Rows are points. A path goes straight from each point to the next, and from the last back to the first. The post is the endless flat space through its rows: a point in 2 columns, a line in 3, a plane in 4, and so on, so that a path can go around it. How many times does the path go around the post? Going back the other way cancels.

Post (2 x 3)
[[  6  33 -25]
 [ -1  11  33]]
Path (9 x 3)
[[-12  39  -2]
 [-37  11  -8]
 [-39  34 -15]
 [ -4  44  24]
 [ 32  47  41]
 [ 18  23   2]
 [ 27  13 -16]
 [ 44  29  13]
 [ 10  67  -8]]
Times around: 0

Post (10 x 11)
[[ -2  -4  28 -19  95 -26 -40 -59  25  48  31]
 [-14  31  16  -3 -34  -7  39  -1 -47  14 -23]
 [  8  -3 -34   2 -19  -5   8 -18  28 -14 -29]
 [ 15  17  15  56 -30  29  39 -16 -14 -28  16]
 [ 28 -16   3  14  55  80 -44  29  18 -22 -19]
 [ -7  14  43  13  32 -26  60 -14 -26 -29 -20]
 [  3  -9 -30   3  23 -22 -27   2 -16 -16  17]
 [ 10   3  15 -13 -42  23  -4 -24   8 -61  10]
 [ -7 -39 -11 -19  72 -39 -56  47  69  58  40]
 [  0  28 -15 -16  -3  34  49 -26  -7 -31  19]]
Path (14 x 11)
[[ 24  24  -3 -53  14   0 -28 -27  10 -14 -26]
 [ 20   2 -21  -6 -19 -10  22 -10   9   5  -2]
 [ 28 -28 -25  43  23 -15  31  -3  -7  -2  22]
 [ -8 -16  -4 -25   9  19   3 -30  -2 -23  14]
 [-40  11 -15  -1  -1 -37  30 -28  -2 -30  70]
 [-14  23  -2 -22  23  14   3 -35  17  -5  -8]
 [-14  16  17  33  13 -45 -13  26  19   4  -6]
 [ 28  38 -22 -41  32  16 -40  -9  23 -10  -2]
 [ 47  13  49  13   7 -24  19 -19 -22 -32  46]
 [ 29 -51 -13  -5  32  23  -2  -7  61 -26  19]
 [ -8 -33  -3 -15  -7  33  -7  -6  -2 -40 -16]
 [-42   0  -6   2  47  45  21   9  -4   3  29]
 [-33  35  -7 -46  31  34   9   8  13  10  30]
 [ -2  49  29  22  18 -28 -23 -10 -28  -9 -47]]
Times around: 2

Post (17 x 18)
[[-14 -32 -12 -21   6 -57  57 -56  16 -43 -37 -27  -6 -35 -16 -45   5   5]
 [  3 -32  49 -56  52  41 -42  29 -30  11  29  -8  14   3  25 -45   8 -23]
 [-11  -8  55  42 -20   7 -60  29  42  11  20 -44 -35  20 -15 -16 -24  52]
 [-12 -27  28 -29   5 -37  83 -30 -31 -57 -19  11 -21 -15 -44   8  33  31]
 [-10 -12  14  -6  -4 -18  62 -45 -35 -76   7 -47  11 -35   5  13 -16  -9]
 [-17 -15 -34   2  42 -60  86 -43 -21 -13 -17 -46   4   4 -29  29  -1  33]
 [ 17  -5   6 -50   1  25 -32 -20   2  -3  74  18  32   7 -16 -27   6  -2]
 [ -4  -1  49 -65 -21  32   8 -10   5  29   5 -11  44   8  24  -6  25 -27]
 [-26 -25 -39  -9  -8 -16  54 -32 -50 -34 -25 -41  -4 -53 -27   0  50  22]
 [-17 -13  62  39  23 -28 -65   6  60   1  22 -24   5 -46  -7  21  20  36]
 [ 24  -4  11 -16  16  50   1  16   7  -5  13  46  17  -3  60 -21  10   0]
 [  6  -5  27 -48   8  26 -38  23  12 -24  52   1  12  52  47 -22  62 -41]
 [ -7  -6  56  48  31  34 -77 -46  44   2 -10 -23 -27  12 -26   4   9  17]
 [ 18   8  50 -11  -8 -13 -56 -10 -41  15  27  28  23  21  41 -38  27 -16]
 [  8   0  33  -1   9  22   8  19  -9  18  50  18  12  -1  -3 -39  25 -73]
 [-15 -22 -26 -16   0 -41  25  -3 -18 -55 -53  -9  20 -12 -40  25 -12  -9]
 [-18  -1 -16 -23   1 -44  32 -37 -10 -19 -10 -22 -69 -45 -15  26 -10   3]]
Path (13 x 18)
[[ 39 -32  19 -14  14  13 -25  10  -8 -32 -14  -1  19 -16  28  -8 -35  13]
 [  7 -56  36  -8  30 -19  47  -5 -11  -2  43   3  24 -22 -42 -25  22 -13]
 [-29 -18   2  19   0  18  21 -37 -31 -38  -7 -21   2  18 -19  14   9  -3]
 [-31   2  37   4  27  -9 -32 -25  19  -6 -20  -5   2   9 -11  -8   5   4]
 [  0  15  52 -12   1 -39   4 -37  22 -10  -4  -7  36 -16  -9 -30  40  -6]
 [ 16 -20 -10 -17  14 -38  39 -25  16 -25  -2  24  15 -31  17  -9  41  44]
 [  9  -5  48 -28  23  -5  -9   2 -16 -35  26   2 -38  -1   7   1  55  12]
 [-36   1   4 -58  21 -39  18   8 -22 -44   9 -40  26 -15 -17 -17  -4  -2]
 [-26 -20  -5 -42  39  32  -6 -12   4  11  28 -35  12 -37  24 -22 -14  -3]
 [-20 -48  26  -6 -17  -9  -8 -14 -15 -36  -3 -11 -31  -4 -20 -16  14 -32]
 [ 20 -48  31 -41  15   5  52  18  23 -28   8 -22  47  28  16 -30  -2  -1]
 [ 19  12  13  25  26 -12  13   8  -1 -12  17  -6  15   6  -2  25 -12  22]
 [  1  -7  10 -43  29  -5  17 -16  -1 -19 -58 -57 -12 -29   4 -35  48 -30]]
Times around: 0
